Rows are points. Two turns around zero, p and q, are shown by what they do to some points. Write where each new point lands after one turn and then the other. Backwards means that the second turn is done in reverse. Each puzzle has new turns, and all numbers are rounded.
In the rows, 128 means zero.

Turn p:
| 144 | 159 | -> |  96 | 143 |
| 147 | 102 | -> | 153 | 148 |
| 139 | 121 | -> | 135 | 139 |
|  82 | 131 | -> | 127 |  82 |
Turn q:
| 105 | 137 | -> | 118 | 151 |
| 168 | 111 | -> | 145 |  88 |
|  89 | 129 | -> | 101 | 156 |
| 150 | 135 | -> | 149 | 118 |
Where do these land?
q, then p: |  90 | 162 | -> |  77 | 123 |
p, then q backwards: | 118 | 120 | -> | 141 | 127 |
p, then q: | 151 | 103 | -> | 162 | 128 |
p, then q: | 153 | 127 | -> | 146 | 146 |

Turn p:
|  76 | 110 | 108 | 101 | -> |  81 | 169 | 123 | 112 |
| 162 | 191 | 142 | 119 | -> | 174 | 109 |  76 | 141 |
| 150 | 111 | 130 | 148 | -> | 135 | 105 | 153 | 131 |
| 129 | 128 | 118 | 166 | -> | 124 | 117 | 146 | 161 |
| 107 | 112 | 142 | 149 | -> | 128 | 149 | 156 | 139 |
| 117 | 133 | 120 | 101 | -> | 115 | 139 | 108 | 112 |
| 156 | 111 | 134 | 113 | -> | 137 | 107 | 135 | 100 |
Turn q:
|  96 | 118 | 125 |  98 | -> | 158 |  98 | 137 | 115 |
| 160 | 133 | 131 | 136 | -> | 117 | 150 | 110 | 143 |
| 126 | 124 | 146 | 149 | -> | 121 | 144 | 149 | 134 |
| 152 | 109 | 127 | 136 | -> | 120 | 133 | 122 | 158 |
| 158 | 129 | 104 | 166 | -> |  79 | 135 | 115 | 146 |
| 130 | 132 | 122 | 145 | -> | 110 | 131 | 131 | 127 |
|  74 | 152 | 142 |  65 | -> | 192 | 106 | 132 |  72 |
Where do these land?
q, then p: | 126 |  83 | 121 |  91 | -> | 130 |  88 | 171 | 130 |
p, then q: | 129 | 102 | 137 | 143 | -> | 146 | 150 | 141 | 131 |
p, then q: | 103 | 177 | 121 | 173 | -> |  60 | 143 | 143 | 125 |
q, then p: | 127 | 146 | 144 | 123 | -> | 136 | 123 | 106 | 123 |
p, then q: | 155 | 131 | 116 | 109 | -> | 139 | 100 | 121 | 146 |

Turn p:
|  97 | 165 |  92 |  93 | 123 | 111 | -> | 182 | 118 | 118 | 109 | 162 | 105 |
| 149 | 106 | 120 | 115 | 185 | 101 | -> | 134 | 151 | 145 | 161 | 163 | 172 |
| 107 | 128 | 126 | 137 | 135 | 127 | -> | 121 | 121 | 137 | 113 | 141 | 127 |
| 156 | 110 | 125 | 183 | 115 | 120 | -> |  85 | 167 | 146 | 136 | 111 | 109 |
| 149 | 134 | 167 | 124 | 115 | 111 | -> | 126 | 110 | 139 | 165 | 105 | 119 |
| 147 | 130 | 125 | 141 |  98 | 176 | -> | 119 | 141 | 104 | 105 |  79 | 124 |
| 140 | 137 | 130 | 136 | 148 | 152 | -> | 132 | 138 | 139 | 116 | 110 | 151 |
|  79 | 113 | 139 |  95 | 105 | 127 | -> | 124 |  78 |  95 | 119 | 152 | 117 |
Turn q:
|  95 | 121 | 142 | 150 | 119 | 114 | -> | 157 | 105 | 142 | 122 | 107 | 123 |
| 134 | 129 | 133 | 126 | 164 | 113 | -> | 139 | 158 | 132 | 109 | 136 | 117 |
| 117 |  92 | 113 | 176 | 112 | 134 | -> | 135 |  95 | 151 | 156 | 119 |  87 |
| 173 | 156 | 124 | 133 | 104 | 168 | -> |  66 | 107 | 116 | 123 | 150 | 134 |
| 115 | 165 | 109 |  89 | 117 | 121 | -> | 113 | 149 | 116 | 130 | 101 | 173 |
| 121 | 118 | 125 | 131 |  96 | 104 | -> | 140 | 112 | 152 | 148 | 124 | 147 |
| 139 | 116 | 151 |  90 | 184 | 142 | -> | 147 | 171 |  84 | 107 | 158 | 117 |
Where do these land?
q, then p: |  72 | 160 | 128 | 139 | 158 | 105 | -> | 156 | 117 |  89 | 156 |  94 |  91 |
p, then q backwards: | 148 |  90 |  94 | 111 | 117 | 161 | -> | 122 | 146 | 125 |  75 | 151 | 156 |
p, then q: | 138 | 143 | 133 | 146 |  93 | 117 | -> | 143 | 122 | 163 | 128 | 125 | 150 |
q, then p backwards: | 150 |  76 | 118 | 145 | 123 | 140 | -> | 122 | 126 | 133 | 117 | 111 |  71 |
q, then p backwards: | 109 | 148 | 164 | 117 | 106 |  99 | -> | 116 | 149 | 136 | 111 | 167 | 160 |
p, then q backwards: | 150 | 153 | 125 | 112 | 151 | 105 | -> | 120 |  97 | 126 | 119 | 124 |  92 |
q, then p backwards: | 128 | 125 | 134 | 125 | 148 | 167 | -> | 117 | 112 | 111 | 119 |  93 | 133 |

Turn p:
|  97 | 137 |  84 | 120 | 141 |  99 | 176 | 110 | -> | 123 |  86 | 179 | 137 | 131 | 166 | 106 | 144 |
| 131 | 130 | 121 | 116 | 111 | 103 | 134 | 137 | -> | 123 | 105 | 132 | 116 | 126 | 123 | 139 | 147 |
| 112 | 101 | 115 | 129 | 144 | 114 | 112 | 155 | -> | 159 | 105 | 116 | 152 | 113 | 131 | 140 | 128 |
| 127 | 112 | 159 | 134 |  86 | 139 | 126 | 124 | -> | 144 | 157 | 131 | 107 | 149 | 105 | 149 | 141 |
| 150 | 134 | 129 | 142 | 106 | 137 | 158 | 139 | -> | 121 | 118 | 130 | 110 | 161 | 105 | 113 | 127 |
| 130 | 151 | 158 | 135 | 148 | 130 | 121 | 127 | -> | 102 | 143 | 123 | 140 | 131 | 129 | 143 | 103 |
| 118 | 112 | 106 | 111 | 148 | 156 | 118 | 119 | -> | 144 | 144 | 123 | 150 | 108 | 140 |  99 | 138 |
| 161 | 137 | 162 | 109 | 129 | 163 | 116 | 138 | -> | 102 | 162 |  99 | 135 | 127 |  90 | 122 | 127 |
|  95 | 159 | 107 | 132 | 133 | 131 | 111 | 111 | -> | 120 | 135 | 123 | 129 | 128 | 182 | 128 | 132 |
| 159 | 106 | 139 | 152 | 135 | 109 | 107 | 120 | -> | 143 | 126 | 124 | 106 | 105 | 108 | 139 |  93 |
Turn q:
| 118 |  82 | 126 | 141 | 140 | 119 | 151 | 115 | -> | 126 | 127 | 100 | 105 | 165 | 114 | 108 | 133 |
| 118 | 151 |  99 | 133 |  85 | 112 | 149 | 110 | -> |  89 | 140 | 158 |  95 | 130 | 131 | 153 | 127 |
| 122 | 134 | 107 | 109 | 130 | 124 | 111 | 121 | -> | 123 | 157 | 139 | 138 | 127 | 140 | 123 | 127 |
| 151 | 148 | 152 | 113 | 124 | 104 |  81 | 163 | -> | 175 | 125 | 145 | 135 |  85 | 164 | 128 | 136 |
| 132 |  89 | 120 | 150 | 125 | 184 | 140 | 139 | -> | 125 | 125 |  79 | 145 | 146 |  94 | 157 | 149 |
| 132 | 143 | 127 | 116 | 145 |  97 | 122 | 118 | -> | 134 | 134 | 146 | 123 | 127 | 149 | 107 | 106 |
| 126 | 135 | 142 | 113 | 141 | 130 | 145 | 145 | -> | 124 | 118 | 118 | 130 | 104 | 120 | 112 | 118 |
| 134 | 128 | 161 | 122 |  90 | 141 | 136 | 116 | -> | 138 | 115 | 152 | 115 | 118 |  90 | 141 | 144 |
|  96 | 121 | 109 | 151 | 164 | 137 | 120 | 127 | -> | 105 | 123 | 107 | 156 | 158 | 149 | 112 | 134 |
| 150 | 150 | 135 | 131 | 136 | 132 | 127 | 127 | -> | 138 | 117 | 136 | 138 | 120 | 130 | 139 | 105 |
Where do these land?
q, then p: | 116 | 109 | 122 | 131 | 132 | 127 | 141 | 143 | -> | 136 | 115 | 116 | 135 | 121 | 143 | 121 | 143 |
q, then p: | 121 | 124 | 122 | 129 |  31 | 116 | 122 | 123 | -> |  84 | 107 | 137 | 169 | 159 |  84 | 156 | 172 |
p, then q backwards: | 142 | 123 | 114 | 121 | 144 | 109 | 126 | 141 | -> | 127 | 141 | 150 | 132 | 134 | 135 | 141 | 145 |
q, then p: | 164 | 111 | 125 | 133 | 153 | 111 | 140 | 126 | -> | 117 | 134 | 136 | 113 |  95 | 132 |  95 | 127 |
p, then q: | 119 | 133 | 149 | 118 | 142 | 134 | 134 | 101 | -> | 117 | 100 | 152 | 136 | 121 | 124 | 128 | 133 |
p, then q backwards: | 124 | 150 | 199 | 139 | 131 | 114 | 120 | 142 | -> | 152 | 144 |  81 | 144 | 111 | 169 | 147 | 105 |
p, then q backwards: | 124 | 106 | 115 | 130 | 149 | 171 | 119 | 125 | -> | 132 | 113 | 131 |  95 | 162 | 128 | 106 | 131 |
q, then p: | 139 | 131 | 106 | 118 | 151 | 147 | 152 | 129 | -> | 130 | 124 | 147 | 110 | 125 | 166 | 120 | 126 |
p, then q: | 127 | 122 | 123 | 113 | 140 | 111 | 129 | 114 | -> | 133 | 119 | 134 | 118 | 122 | 115 | 135 | 148 |
q, then p: | 118 | 146 | 125 | 157 | 104 | 110 | 120 | 130 | -> | 134 | 144 | 135 | 160 | 143 | 105 | 125 | 139 |
q, then p: | 113 | 153 | 108 | 118 | 131 | 160 | 104 | 135 | -> | 135 | 128 | 128 | 121 | 175 | 144 | 136 | 109 |
